Rows are points. Any point is a mix of the corners, with weights that add up to 1. It lies inside the corners' shape when no weight is negative. Is each point inside? If not, which corners have a negative weight?
(in the rows, 128 means zero)

Corners:
(1): [198 113 179]
(2): [117  83 174]
(3): [ 93 144  85]
(4): [134 176 134]
Points:
[108 118 128] -> inside
[149  91 165] -> outside (4)
[100 141  95] -> inside
[110 149 106] -> inside
[139 133 160] -> outside (3)
[159 135 157] -> inside
[139 167 125] -> outside (2)
[153 138 154] -> inside

Corners:
(1): [176  94 148 127 166 162 109 177 107]
(2): [180 178 151 145 117 113 163 166  96]
(3): [ 68  83 124 140 154 186 113 120 170]
(4): [133 132 153 147 158 101 115  79 203]
(5): [150 151  78 147  92 169 117 107 114]
(6): [ 80 107  56 119 142 118 149 120 145]
(7): [ 80  46  75 107  76 158 138 165 123]
(8): [112 155 134 107 151 129 146 106 206]
(9): [136 184  94 123 133 168  56 169  67]
(10): [ 89 103 123  86 139 130 157 128 127]
Points:
[105 113 119 123 141 161 108 121 161] -> outside (2, 6)
[ 98 105  97 119 144 147 123 125 153] -> outside (2)
[109 129 109 117 135 158 110 156 115] -> outside (4, 5)
[115 137 107 124 130 131 133 122 146] -> outside (1)
[113 112 107 113 128 147 140 144 118] -> outside (4)
[127 140  93 128 119 155 111 134 115] -> inside

Corners:
(1): [195 161 102 109 160 173 147  90 153 155  58 103 170 115  91 121 132 134]
(2): [180 165 175 118 153 108 153 120 161 174 159  90 160 175 138 113 113 147]
(3): [ 97 137 111 135 106 142 137 114 120 172  58  98  93 128 101  99 189 174]
(4): [110  84 110  92 133 123 108 134 102 169  85 130 105 166 117 120  89  85]
(5): [110  79 150 138 174 129  72  97 131 125 125 105 180 107 143 156 160  67]
(6): [ 98 118 127 116 123  90 152  82  99 107 106 144 113 153 153 120  85 125]
(7): [154 129  91 155 166 161 101 172 117 102  70 158 105 180 153 200 150 159]
(8): [107 113 134 138 140 136 126  97  62 126 150 102 173 121  85  79 144 144]
(9): [147 121 118 162 161 189 132 128 118 168 134 134 132 186 106 103 152  41]
(10): [194 105 116 140 167 113 146 159  93  96 141 150  49 137  62 171 202  63]
(11): [167  73 100 155 123  70 141 164 145 130 172 138  65 119 114 176 172 153]
(12): [151 123 132  88  81  66 111  91 166  97 170 107 176 161 122 107  91 103]
(13): [102 145  89 138  93  79 114 140  88 127 176  81 183 186  90 144  93  85]
(14): [117 160 123 134 123 169 147 153 124 172 123 180  77 165 121 131 171 109]
(15): [ 84 174 107 128 142 119 178 189 136 165  55 135 139 103 110  81 136 169]
(16): [ 92 144 100  91 132  61 149 139  61  97 188 109  85 143 140 110 174 102]
(17): [188 102 157 134 146 158 172 164 122 135 131 102 124 132 132 163 114 118]
(18): [148 175 153 160 190 119 104 192  65 160 139 111  91  93 184 112 134 122]
(19): [182 102 141  82 104  89 178 158  83 171  71 100 183  80 161 118 101 165]
Points:
[130 146 116 115 114 108 147 142 118 146 110 110 131 145 135 127 115 152] -> outside (5, 8, 9, 10)
[144 131 113 131 142 123 128 172 114 136 123 134 116 132 129 145 142 105] -> outside (2, 3, 6, 8)
[149 125 125 119 132 113 133 124 122 126 131 116 134 141 116 129 132 111] -> inside
[130 144 113 133 138 122 134 145 116 126 122 130 103 157 120 139 138 139] -> outside (5, 9, 19)
[128 134 129 111 133 115 138 123 106 142 132 110 136 145 119 108 127  99] -> outside (7, 11)
[135 142 121 133 138 111 127 137 132 145 126 120 132 136 140 131 140 123] -> outside (4, 8, 10, 17)
[140 134 118 119 141 121 142 123 111 133 117 118 126 136 123 124 134 121] -> inside
[136 134 117 141 167 178 117 116  93 139  98 123 111 146 110 138 160  93] -> outside (2, 11, 12, 15, 19)

Corners:
(1): [183 136 143  60 176 108 104 136  82  68 148 122 186 141  82 137  96 102
 110  96]
(2): [138 117  48 167  85 170 118 134 157 141 128 129 129 140 149 149 156 131
 104 152]
(3): [118  81 122 112  77 116  83 131 128  82 177  94 120 154 139  59  94 161
 157  87]
(4): [ 90 153 125 136 117 136 140  90 163 133  81 115  80 123  81 197 125 108
 102 106]
(5): [139 117 144  79 102 127 130  98 111  86 149 102 202 117 122 127  76  81
 173  90]
(6): [112 141 109 146 141  80  74 101 166 128 134  66 130 175 131  84 167 141
  80 130]
(7): [153 167 115 144 186 195 137  89 127 135  95 133 145 102  61 123 133  89
 102 126]
(8): [110 102 153 101  89 109 131 125  62  65 163  48 139 195 164  85 151 129
 212  74]
(9): [ 81  85 134 165 127 145  80 127  87 113 167 131 138 190 155  82 126 178
 124 133]
(10): [119 149 152 107 181 190 156 166 156 176  74 115 139 117  76 200 109 130
  90 143]
(11): [149 186 116 159 167 179 115  98 162 127  81 142 124  97 133 140 164 115
 128 137]
(12): [ 92 122 128 112 108  81 120 127  89  70  93 103 120 153 166  93  61 140
 180 107]
(13): [109 123 180 112 139 170 127 139 149 129  81 130 100 153 146 135 133  80
  95 170]
(14): [106 104  92  85  76 143 126 116 107  52 190 104 126 205 202 110  92 125
 184  95]
(15): [128 120 149 193 230 122 135 105 120 113 157  99 162 137  84 142 101 134
 110 115]
(16): [127 157 157 101  80 118 119 108 140 176 157 159  69 167 135 113 140 148
 126 156]
(17): [137  85 139 144 197 151 132  67 158 140 101 150 147 139  61 141 141 136
 101 168]
(18): [155 145 169 144 154 165 137  89 144 157  87 133 112 154 114 143 106 139
 122 128]
(19): [130 120 123 143 123 129 119  85 139 159 121 138  47 116 171 142 130 140
 111 122]
(20): [141 125 151 103 120 124 172 111 143 132  96 157 120 154 164 114 139 120
 138 105]
(21): [162 145 101 147 131 114  47 124 140 179 139 137  94 170 169 132 134 141
 175 118]
Points:
[142 154 107 117 115 122 106 109 125 116 121 118 102 145 141 118 126 124
 140 102] -> outside (5, 9, 10, 13, 15, 17)
[107 120 141 119 109 133 129 130 108 100 131 112 106 164 154 122 117 137
 145 111] -> outside (5, 6, 7, 17, 21)
[124 119 128 126 117 133 123 117 114 111 136 102 125 158 142 118 135 129
 148 112] -> inside
[143 135 136 120 144 148 130 115 136 121 122 122 136 136 109 144 121 114
 136 113] -> outside (6, 9, 12, 19)
[122 113 130 127 130 153 123 115 129 117 140 112 139 145 110 132 122 121
 108 128] -> outside (11, 12, 20, 21)
[142 141 138 119 162 156 146 113 148 122 100 116 151 138 108 160 130  91
 118 121] -> outside (3, 9, 12, 16, 19)
